Rows are points. Two turns around zero, p and q, are shown by what they do to some points. Write where each new point lands after one turn and then the other. Backwards means that the second turn is done in reverse. Each puzzle has new turns, and all numbers are rounded.
(in the rows, 128 means zero)

Turn p:
[161  95 131] => [159 105 154]
[ 95 128  97] => [139 158  96]
[145 132 125] => [129 131 145]
[111 157 160] => [ 84 117 116]
Turn q:
[171 124 120] => [158 158 116]
[124 117 169] => [100 150 151]
[115 111  96] => [152 100 138]
[141 115 129] => [139 140 136]
[ 96 135  95] => [133  82 122]
[122 166 158] => [ 87 138 104]
Where do these land?
p, then q: [100 166 118] => [114  89 104]
p, then q: [133 116 115] => [133 143 119]
p, then q: [101 124 132] => [148 110 123]
q, then p: [178 107 147] => [ 82 144 158]

Turn p:
[144 111 100 125] => [148 136  99 119]
[110 114 146 171] => [142 155 161 155]
[111 106 156 120] => [120 118 131 166]
[ 89 147 136 146] => [100 153 156 135]
[159 146 111 108] => [133 107 111  93]
[175 154 154 109] => [139  73 141 102]
[107 118  92 118] => [115 155  96 126]
Turn q:
[124 136 151 107] => [154 139 114 119]
[156 123 115 188] => [108 110 175 168]
[149  93 119 109] => [131  86 124 109]
[108 169 113 125] => [111 161 103 145]
[103 119 142 111] => [136 143 123  98]
Where do these land?
q, then p: [136 134 139 150] => [138 123 152 132]
q, then p backwards: [103 114 118 136] => [116 156 121 129]
q, then p: [137 133 123  51] => [144 143  60  96]
p, then q: [ 91 138 146 160] => [153 171 143 140]
p, then q: [140 144 115 152] => [153 126 106 133]
q, then p backwards: [161 105 126 119] => [157 128 151 110]

Turn p:
[145 104 138  98 118  95] => [142  97 150 104 108 148]
[102 185 148 143 122 157] => [ 74 157 106 160 138 137]
[ 88 111 169 135 148 166] => [135 184 131 134 157 166]
[142 141 130 160 144 135] => [113 151 125 118 132  99]
[151 110 115  97 106 130] => [151 105 147 142  99 130]
[125 144 105 131 151 123] => [129 127  95 122 128 113]
[143 100  93 132 108  90] => [152  78 143 115 135 103]
Turn q:
[148 163 156 103 135 104] => [148 170 154 139 102 134]
[122  76 104 153 123 107] => [137 114  76 104 158 128]
[115 166 127 156 145 129] => [109 146 159 134 157 114]
[140 168 146 126 104 143] => [132 132 155 170 115 115]
[ 92  92 119 119 114 143] => [112  94 102 105 115 108]
[142  73 134 143 151 123] => [158 106 110  90 148 151]
[137 158 110  96 124 147] => [ 99 133 140 154 101 146]
Where do these land?
q, then p: [175 145 111 142 164 149] => [128 196 128 139 129 131]
p, then q: [118 159  91 142 132 120] => [109 143  93 108 150 133]
p, then q: [113 150 159 110  96 125] => [116  88 143 116 135  99]
p, then q backwards: [130  94 165 111 159 150] => [157 134 148 107 163  92]
p, then q: [108 121 112  94 105 138] => [141  94 125 137 159 139]
p, then q: [113 140 117 149 113 132] => [123 137 130 105 150 125]
q, then p: [130  96 155 117 105 138] => [149 105 162 125 115 113]
q, then p: [129 155 149 152 173  79] => [ 84 147  94 112  81 145]
p, then q: [135  92  93 136 105 121] => [175 135 119 113 139 151]

Turn p:
[116 185 126  97 173 142 122 149] => [ 98 188 108 126 138 167 115 145]
[137  93 118 156 134 126 108 142] => [132  89 136 148 122 146 122 107]
[189 137  99 146 131 120 109 114] => [158 131 128 164 136 149 178 107]
[ 90 133 170 113  80 142  90  98] => [143 157 158 140 100  70  83 133]
[135  95  97 143 120  91 132 141] => [147  84 110 126 152 131 130 101]
[119 139 155 147 106 105 154 126] => [122 114 102 129 122  89 133 150]
[136 116 144 115 138 116 118 122] => [131 124 144 140 148 127 122 141]
[128 135 107 138 141 155 169  95] => [100 136 138  96 119 123 172 114]
[102 120 135  98 130 155 149 166] => [121 129 127  84 115 150  95 152]
Turn q:
[ 86 106 149 113 176 154  68 110] => [124 145 136 110 188 117 111  57]
[129 127  87 120 129 126 140 153] => [152 107  97 130 129 118 141 144]
[134 146 144 137 119 113 125 172] => [137 137 133 142 117  94 104 155]
[116 128 133 108 100 114 121  93] => [107 125 132 114  94 132 137  98]
[167 156 126 124  99 138 123 138] => [134 153 107 123  95 140 108 154]
[113 136 126 134 111 148 150 118] => [ 97 126 119 118 129 131 143 143]
[101 115 135 159 171 125  82 104] => [120 137 140 163 173 132 119  75]
[140  75 117 132 116 127 173 116] => [127  72 146 114 126 163 141 148]
[166 163 133 125 132 107 169 149] => [156 149 142 137 100 124 147 179]
Where do these land?
q, then p: [149 144 164  98 143 128 118 103] => [135 175 132 133 120 111 138 161]
q, then p: [161 154 159 157 106  99 121 120] => [138 135 105 157  76 104 113 133]
p, then q: [ 92 129 119 144 137 130 151 134] => [121 109 114 115 125 113 144  96]
q, then p: [109 147  99 103 178 130 109 145] => [121 135 115 134 171 140 183 124]
p, then q: [145  93 158 135  97 164 143 152] => [129  98 136  97 104 126  77 148]
q, then p: [ 98 176  88  98 113 166 120 135] => [137 153  88  85 167 135 141  88]
p, then q: [141  93 111 150 146 129 122 104] => [105 116 167 120 144 150 137 123]
q, then p: [111 106 139 104 121 148  95 123] => [130 155 160 131 157 118 118 113]
p, then q backwards: [136 125 107 178 118  73 165 146] => [ 86 111  54 125 118 135 131 137]
q, then p: [139 115 138 113 122 112 136 118] => [143 126 144 124 120 116 126 147]

Turn p:
[113 116 163  73 161 165 107 154 170] => [ 98 191 128  89 115  82 115 116  96]
[142 153 124 136 104 120 147 109 127] => [135 114 155 145 121 152 122 120 146]
[115 132  94 167  91 118  86 114 145] => [168  82 120 109 113 137  91 155 132]
[118 158  92 154 135 128 143 117 107] => [134 116 107 148 143 153 111 128 168]
[104  85 120 111 111 144 119 129 160] => [133 121 129 104 102  73 127 136 128]
[164 128 164 135 177 137 161 124 109] => [ 82 138 137 143 176 141 151  98 114]
[127 145 162 138 155  98 160 119  95] => [ 92 130 121 177 139 159 145 122 115]
[132 119 102 122 119 109 117 148 149] => [170 132 126 130 126 110 122 131 120]
[147 126 148  98 156 129 131 112  94] => [103 143 116 125 128 149 163  95 119]
[118 116 111 145  71 133 109 155 124] => [164 114 141 109 115 124 135 180 142]
Turn q:
[121 128 110 116 127 168 167 126 129] => [105 132  83 125 147 145 134 111 118]
[135 112 114 150 113 119 142 136 157] => [133 110 126 164 128 153 127 126 140]
[151 110 167 113  72 132 158  89 110] => [141 121 102  76 102 163 120 115 181]
[136 141 120 108 138 111 134 143 180] => [116 111 117 159 143 120 106 169 135]
[136 171 114 128 137 153  74 144 128] => [154 135 126 133 120  91 103 133  72]
[155 109 115 119 127 122 143 144 122] => [140 104 119 126 142 140 153 139 131]
[119 110 104 133 118 114 153  96 107] => [108 112 122 126 114 128 157  96 153]
[151 177 113 175 160 119 108 143 101] => [155 157 135 155  91 101 164 143  85]
[ 77 115 142 120 134 112 123 151 101] => [ 92 134 176 105 136 137 133 124 113]
[ 99 107 179 118 154 129  78 108 145] => [136 162 175 113 156 100  84 122 152]
Where do these land?
p, then q: [105 131 126 110 126 108  59 125 117] => [139  77 100  97 119 128 136 112  91]
p, then q: [131  79 144 157 144 128 140 126 134] => [103 128 163 128 145 130 167 127 144]
q, then p: [144 150 140 142 166 120 119 130 135] => [144 141 140 156 149 153 120 142 119]
p, then q: [157 148 139 130 124 135 144 113 102] => [120 162 108 127 146 138 113 114 137]
q, then p backwards: [137  68  92  96 120 125 109 153 125] => [180  97 115 180 127 127 132 106 128]
q, then p: [118 125 144 141 114 145 143 149 140] => [114 137 123  98 138 137 118 135 146]
p, then q: [116 139 159  69 124  71 129 114 166] => [148 130 132  99  44 144 129  98 131]
q, then p: [161 153 134 122 113 155 149 145 152] => [166 139 114 101 156 130 130 135 155]
p, then q: [148 104 105 157 128  79 137 113 122] => [160 129 129 142 146 142 174 104 154]
q, then p: [ 88 161 139 161 127 124 160 128  94] => [107 136 144 140  90 150 115 157 175]
p, then q: [ 90 157 114 152 120 200 113 111 114] => [107  98 137 143 174 113  62 137 104]
q, then p backwards: [141 120 100  98 130 146 136 128 135] => [127 103 114 153 155 126 120 121 119]

Turn p:
[132 117 142 102 160 119 140 131 108 113 142 108] => [115 142 109 120 133 121 160 162 135 124 122 147]
[129 148 125 132 150 117 116 133 101 161 133 151] => [106 132 120 151 121 143 143 104 162 140 138 128]
[114 185 142 155 113 143 111 144 137 153 112 139] => [122 117 148 155 133 146 136  66 107 141 118 118]
[117 152 110 103  86 113 127 126 139 117 113 130] => [112 110 140 134 136 133 103 117 107  82 132 127]
[101  84 130 126 120 130 168 113 132 134 127 116] => [143 123 104 101 101 104 115 147 133 117  97 112]
[127  95 149 112 116 154 161 150 100  88 130 135] => [130 130 160 102 100 116 135 166 129 122  92 163]
[137 116 133 128 137 137 178 119 127 105 164 145] => [103 110 140  90 119 118 133 167 137 151 114 119]
[136 125 114 144 164 148 111 163 128 153 174 117] => [120 147 112 131  95 127 157 124 117 177 167 132]
[112  81 125 152 127 112 134 109 119  93 155 103] => [147 133 119 141 118  95 118 191 124 135 119 109]
[127 178 130 142 161 139 105 141 148 151 119 129] => [127 115 119 144 148 144 159  79 116 153 146 129]
[124 116 132 108 106 173 124  97 122  97 145 134] => [115 124 138 116 136 103  86 146 114 145 109 164]
[155 150 148 154 137 126 118 142 129 174 146 102] => [119 174 123 132 131 140 155  98 118 156 137  99]
[144 139  92 133 101 102 110 113 140 134  53 126] => [167 121 144 138 161 125 104  89 145  71 154 113]
[136 106 118 101 112  77  90 112 163 119  80 158] => [167 112 116 137 158 178  86 136 145  78 150 131]
Turn q:
[119 139  95 146 118  97 130 137  83 164 129 107] => [135 127 147  81 150 121 122 150 118 130 172  99]
[134 124 127 122 156 138 143 119 137 130 103 123] => [143 114 136 135 136 127 155 117 141 126 109 122]
[146 116 137  88 162 131 123 132 130 107 139 127] => [150 125 160 163 110 128 121 113 118 127 107 134]
[124 142 123 121 151 158 135 126 132 145 107 128] => [134 106 131 122 132 134 137 103 155 126 115 111]
[118 132 157 132 142 142 154 142 132 103 131 101] => [149 157 110 158 144 136 132 112 129 121 117 109]
[142 145 130 150 116 120 104 133 132 169 142  87] => [134 141 119 102 107  97 129 125 138  99 171 114]
[136 147 116 129 112 124 147  82 114 152 139  98] => [157  99 110 118 123 140 136 158 134 107 163 115]
[ 95 136 124 101 143 118 142 124 158 149 132 102] => [118 100 129 158 140 121 144 105 118 108 153 103]
[131  85 137 114  95 151 123 143 125 108 121 155] => [ 97 140 123 130 109 136 113 148 112 135  76 128]
[141  78 174 149 115 118 122 139 131  99 133 214] => [103 146 106 137 133  96  98 151 112 175  63 186]
[120 168 121 131 109  97 105 113 114 140 102  95] => [132 130 124 105 109 136 158 129 126 148 185 109]
[148 144  83 154 105  96 127 135 140 132 125 111] => [110 146 149 108 136 130 150 158 143 111 171 140]
[124 164 130  91 140 159 150 134 131 122 141 151] => [129 105 134 163 129 154  97 111 161 138 122 117]
[115  71 138 162 128 143  88 133 133  71 148 193] => [100 157 115 114 133 136  99 116  88 141  66 204]
Where do these land?
q, then p backwards: [ 96 119 125  82 117 126 113 125 144 136 141 151] => [ 93 163 114 125 105 135 123 130 136 124 156 149]
q, then p backwards: [135 165 117  64 170 191 113 134 133 116 144 115] => [107 139 124 160  86 113 116 154 121 167  82 191]
q, then p backwards: [128 110 119 127 126 110 120 110 150 115 154 127] => [114 135 120 101 121 131 109 146 124 104 127 118]
q, then p backwards: [120 116 119 148 149 127 113 128 152 128 158 136] => [126 143 117  95 116 148 116 124 121 123 104 119]
p, then q: [145 118 124 135 116 106 112 113  90 132 155 114] => [114 154 117 127 142 124 126 100 142 130 170 129]
q, then p: [101 160 113 143 111 144 123 114 152 130 151 110] => [113 100 123 129 124 100 105 153 110 154 145 141]
q, then p: [139 155 122 127 118 127 195 111 110 117 141 120] => [154 138 139 107 117 127 163 125 105 168 168 133]
q, then p backwards: [127 155 121 142 138 102 112 135 144 131 127 140] => [151 142 105 123 146 150 115 130 115 130 130 133]
p, then q: [145 117 128 139 119 143 123 111 154 123  31 117] => [186 122 158 157  86 120 157 138 144 138 105 180]
p, then q: [101 139 107 157 125 110 125 157  87 128  38 108] => [164 163  98 159 139 133 175 181 141 132 118 188]
q, then p backwards: [142 115 120 121 101 123 126 150 145 129 142 131] => [129 126 121 114 105 118 131 127 101 119 150 124]
p, then q: [141 119 185 127 145 138 114 146  84 143 119 157] => [102 105  94 131 133 125 146 117 192 143 111 127]
p, then q: [123 116 201 149 143 113 136 147 109 116 144 124] => [120 139 120 118 148 124 151 129 185 142 111  77]
p, then q: [131 105 108 155 115 128 127 125 128 116 114 148] => [126 150 123 135  98  99 130 134 126 118 126 140]
q, then p: [145 111 111 106 126 133 168 115 137 160 159 121] => [173 135 145 137 119 136 147 172 112 130 138 135]

Turn p:
[ 98 114 101 132 136 127 122 105 132 126 125 152 128 139] => [137 118 107 119 103 141 129 147 146 125 129 114 102 140]
[107 144  96 128 110 136 133 100 116 103 139 110  94 107] => [111 145 143 145 116 148 145 106 148 153 141 118  84 139]
[154 134 137 116 106 109 126 160 143 104 152 154 117 143] => [100 139 135  94 143 127 127 114 147 105 121 112 151  98]
[140 160 112 149 111 150 136 115 111 106 156 142 158 151] => [117  91 156 121 155 125 132 138 148 132 108 125  90 103]
[133 141 146 107 149 140 125 152 133 154 147 126 115 133] => [107 148 121 121 128  95 130 129 104 112 116 148 133 129]
[137 128 143 135 137 128 132 159 162 151 125 150 110  94] => [111 148 131 125 116  92 108 140 132 117 160 130 162 135]
[161 102 149 131 143 118 147 122 136 132 143 143 153 112] => [144 111 134 140 120 123 102 126 132  97 139 148 149  97]
[118 124 108 126 128 106  97 111 121 111 146  97 159 139] => [152 110 120 140 114 135 157 112 118 141 103 100 114 102]
[156 117 133 134 137 125 119 133 141 136 140 106 117 158] => [121 126 105 119 141 122 109 108  98 128 125 122 128 107]
[135 104 151 121  95 127 108 111 105 101 131 110  94  96] => [125 159 159 158 125 166 117  90 125 117 126 104 132 140]
[120 153 136 133 120 103 123 113 115 159 105 157 151 139] => [167 134 119 124 148 112 123 156 158 135 103 132 133 137]
[ 98 112 141 122 107 134 138 146 161 128 102 113 150 147] => [116 123 107 131 135 156 144 168 111 144 132 121 162 125]
[149 108 123 113 148 145 105 142 132 143 106 101 138 143] => [139 118 122 111 116 127 118 121  75 143 117 135 143 132]
[115 149 117 116 136 125 148  98 108 125 109 122 122  96] => [142 137 139 150 114 134 140 118 154 150 133 158 114 150]
[102 112  99 139 135 139 140 138 106 149 106 106 148 148] => [158 112 116 118 137 139 153 152  96 143 145 135 109 143]
[126 144 155 148 150 137 149 144 125 120 114 160  95 104] => [104 127 135 132 139 107 114 122 155 107 153 144 143 171]
Turn q:
[132 127 124 137 108 109 100 121 159 153 138 135 138 133] => [117 112 135 152 141 142 137 110 127 122 153 152 113 110]
[139 131 150 114 125 123 103 111 144 132 164 120 106 145] => [156 128 134 125 130 154 147 115 141 111 118 162 114 114]
[125  94 104 111 154 153 135 128 123 118 101 109 117 112] => [142 151 124 115 144 117 136 125  92 158 118 110 151 150]
[115 147 166 130 117  92 129 112 162 146 142 133 129 116] => [ 90 123 160 128 121 159 132 121 135 104 124 155 110 113]
[130 115 115 149 130 158 152 147 109 133 114  97 141 123] => [132 127 109 131 121 135 113 121 124 152 132  85 137 161]
[162 135 136 135 128 107 143 136 128 146 135 136 130 118] => [119 106 141 152 129 145 130 140 142 128 113 117 136 113]
[108 106 113 117 140 145 118 133 104  99 148 112 139 115] => [146 153 103 105 106 122 120 122 118 160 132 132 141 122]
[123 128 146 111 103 140 116  91 152 101 145 120 121 149] => [154 158 143 107 123 138 149 111 137  97 150 144 114 120]
[137 130 174 111  96 103 102 121 135 143 127 143 133 136] => [131 133 149 158 121 147 115 135 120  86 131 157 110 107]
[144 141 120 171 148 123 132 142 114 116  98 145 134 111] => [102 108 108 122 154 116 104 142 130 125 121  93 143 115]
[107 117 141 115  94 131 115 129 143 122 153 132  88 135] => [143 161 142 135 128 121 130  95 146 120 116 158 102 125]
[ 94  95 126 120 143 143 125 111 111 118 138 114 111 164] => [159 148 118 102 128 120 121 115 131 133 134 162 147 165]
[134 167 112 139 158 151 140 156 112 146  99 143 147 111] => [101  89  99 129 121 104 131 150 108 131 111  90 124 139]
[114 120 117 106 128 120 125 142 133 100 129 100 119 155] => [147 160 123 115 137 130 132 148 137 149 139 143 110 144]
[140 136 109 139 146 133 163 143 123 127 114 170 157 121] => [ 94 112 115 142 120  98 140 152 135 127 130  99 161 127]
[144 159  96 143 129 115 150 124  97 148 102 141 141 103] => [111  79 147 130 125 101 113 146 122 143 129  90 135 120]
Where do these land?
q, then p backwards: [118 145 127 133 129 142 105  87 127 138  93 157 121 145] => [147 117 140 151 161 137 133 168 102 137 149 139 133 135]
p, then q: [169 144 135 145 114 116 102 148 115 138 139 112 122 139] => [133 107 144  97 130 154 117 152  97 130 116 138 139 117]
q, then p: [112  60 101 117 132 125 164 138 117 138 132 119 112  75] => [181 132 118 161 162  97 118 172 122 153  90 141 127 135]
q, then p: [116 140 112 127 121 135 137 133 225 124 119 108 148 127] => [ 81 137  98 156 141 126 158 140 140 114 151 172  73 140]
q, then p: [144 144 128 123 115 101 103  98 125 116 145 138 105 105] => [128 143 151 153 100 124 108 114 141 113 132 141 160 142]
p, then q: [113 133 124 136 133 123 137 130 113 162 142 146 137 131] => [124 134 126 135 148 125 133 152 151 140 108 126 123 113]
p, then q: [141 144 131 103 127 122 111 140 107 117 135 137 160  96] => [108 146 152 141 122 150 117 147 124  92 131 110 137 122]
p, then q: [129 121 150 135 143 109 108 126 122 132 111 120 118 145] => [147 110 124 116 144 125 131 143 121 135 156 122 139 130]
p, then q: [117 142 142 132 163 140 121 147 144 121 129 143 140 126] => [114 151 134 140 131 123 111 143 137 141 155 147 139 135]
q, then p: [120 118 149 132 113 140 122 127 116 135 142 138 140 146] => [121 116 141 121 130 138 117 128 145 133 122 102 119 113]
q, then p backwards: [119 134 137 141 158 144 100 131 132 126 116 109 124 127] => [130 114 127 126 138 130 127 132 121 133 119 121 115 174]
q, then p backwards: [124 138 142 141 129 110 170 110 108 123 120 111 122 147] => [129 126 127 134 113 143 120 132 122 115 102 178 126 116]
p, then q: [108 130 114 143 110 132 136 147 146 115 129 111 130 143] => [123 127 124 124 106 134 132 117 129 159 115 129 132 155]
p, then q backwards: [136 146 129  66 121 143 138 128 116 128 124 124 112 136] => [ 93 115 154 104 149 113 129 128 151 122 149 122 106 112]
q, then p: [128  88  81 121 132 128 107 121 124 117 135 170 137 118] => [180 123 135 143 120  93 137 135 159 115 138 135 125 100]
p, then q: [122 125 146 141 112 130 207 145 116 124 120 127 120 126] => [103 129  82 114 108 116 165 118 154 123 104 145 159 120]
p, then q: [160 126 128 140 125 134 106 119 124 122 145 107 129 144] => [144 121 141 109 138 136 104 118  98 131 118 129 138 122]
